Each row is a point. Each copy is the shape, with its points in the same order, turned, moved and blurred by noise. Is it also mirrored, or only turned?

Shape (7 x 3):
[[-0.15 -0.48 -0.17]
 [ 0.37 -0.19 -0.21]
 [-0.30 -0.34  0.32]
 [-0.52 -0.04 -0.37]
 [-0.01 -0.63  0.25]
 [ 0.56  0.36  0.25]
 [-0.51 -0.06 -0.44]]
Copy 1 (7 x 3):
[[ 0.36 -0.12 -0.14]
 [-0.02 -0.45  0.18]
 [ 0.36  0.34  0.15]
 [-0.05  0.19 -0.47]
 [ 0.60  0.00  0.24]
 [-0.45 -0.15  0.70]
 [-0.05  0.12 -0.55]]
Copy 1 is: mirrored
Copy 2 (7 x 3):
[[ 0.58 -0.28 -0.21]
 [ 0.39  0.24 -0.17]
 [ 0.49 -0.62  0.16]
 [ 0.09 -0.50 -0.50]
 [ 0.78 -0.24  0.17]
 [-0.13  0.35  0.30]
 [ 0.16 -0.58 -0.64]]
Copy 2 is: only turned
Copy 3 (7 x 3):
[[-0.06 -0.31 -0.55]
 [-0.07  0.28 -0.46]
 [-0.48 -0.46 -0.27]
 [ 0.26 -0.53 -0.11]
 [-0.55 -0.23 -0.63]
 [-0.39  0.57  0.15]
 [ 0.31 -0.50 -0.12]]
Copy 3 is: mirrored

Shape (9 x 3):
[[-0.35  0.19  0.26]
 [ 0.44 -0.75 -0.07]
 [-0.10 -0.24  0.11]
 [-0.43  0.10 -0.13]
 [ 1.15  0.15  0.22]
 [-0.20  0.17  0.09]
 [ 0.07 -0.35 -0.40]
 [-0.45  0.16 -0.22]
 [ 0.42  0.21 -0.19]]
Copy 1 (9 x 3):
[[-0.27 -0.09 -0.10]
 [ 0.77  0.61 -0.32]
 [ 0.15  0.19 -0.28]
 [ 0.02 -0.36 -0.26]
 [ 0.53  0.73  0.84]
 [-0.04 -0.11 -0.04]
 [ 0.66  0.00 -0.28]
 [ 0.05 -0.43 -0.21]
 [ 0.46  0.04  0.38]]
Copy 1 is: mirrored
Copy 2 (9 x 3):
[[-0.18  0.50 -0.05]
 [ 0.67 -0.44  0.29]
 [ 0.23  0.15  0.05]
 [-0.14  0.31 -0.33]
 [-0.24 -0.53  1.05]
 [-0.17  0.28 -0.04]
 [ 0.23 -0.31 -0.17]
 [-0.21  0.24 -0.42]
 [-0.30 -0.32  0.23]]
Copy 2 is: mirrored
Copy 3 (9 x 3):
[[-0.38  0.15  0.15]
 [ 0.69  0.68  0.23]
 [ 0.10  0.31  0.21]
 [-0.08 -0.09  0.20]
 [ 0.32  0.98 -0.90]
 [-0.26  0.05 -0.02]
 [ 0.57  0.12  0.13]
 [-0.15 -0.35  0.17]
 [ 0.16  0.32 -0.52]]
Copy 3 is: only turned
Copy 4 (9 x 3):
[[ 0.40 -0.16  0.15]
 [-0.67 -0.01 -0.33]
 [-0.11 -0.29 -0.03]
 [ 0.17 -0.16  0.49]
 [-0.20  0.95 -0.54]
 [ 0.21 -0.15  0.24]
 [-0.52 -0.12  0.22]
 [ 0.12 -0.24  0.48]
 [-0.16  0.42  0.15]]
Copy 4 is: only turned

Shape (8 x 4):
[[-0.08 -0.40  0.01 -0.28]
 [-0.25  0.62 -0.23  0.11]
 [-0.21 -0.46  0.00  0.13]
 [ 0.50 -0.60  0.22 -0.72]
 [ 0.36 -0.55 -0.32 -0.14]
 [ 0.12 -0.55 -0.16  0.11]
 [ 0.06  0.31  0.35  0.16]
 [-0.31  0.72  0.03  0.09]]
Copy 1 (8 x 4):
[[-0.16  0.35  0.17 -0.34]
 [ 0.29  0.31 -0.83  0.04]
 [ 0.30  0.21  0.20 -0.44]
 [-0.71  0.28  0.54  0.04]
 [ 0.04  0.44  0.52  0.11]
 [ 0.26  0.30  0.41 -0.11]
 [ 0.04 -0.30 -0.42  0.01]
 [ 0.19  0.06 -0.90 -0.01]]
Copy 1 is: only turned
Copy 2 (8 x 4):
[[-0.54  0.09  0.23 -0.51]
 [-0.12 -0.35 -0.51  0.09]
 [-0.64  0.11  0.30 -0.08]
 [-0.16  0.38  0.56 -1.03]
 [-0.32  0.68  0.21 -0.41]
 [-0.52  0.45  0.32 -0.17]
 [ 0.11 -0.32  0.12 -0.01]
 [-0.03 -0.60 -0.38  0.08]]
Copy 2 is: mirrored
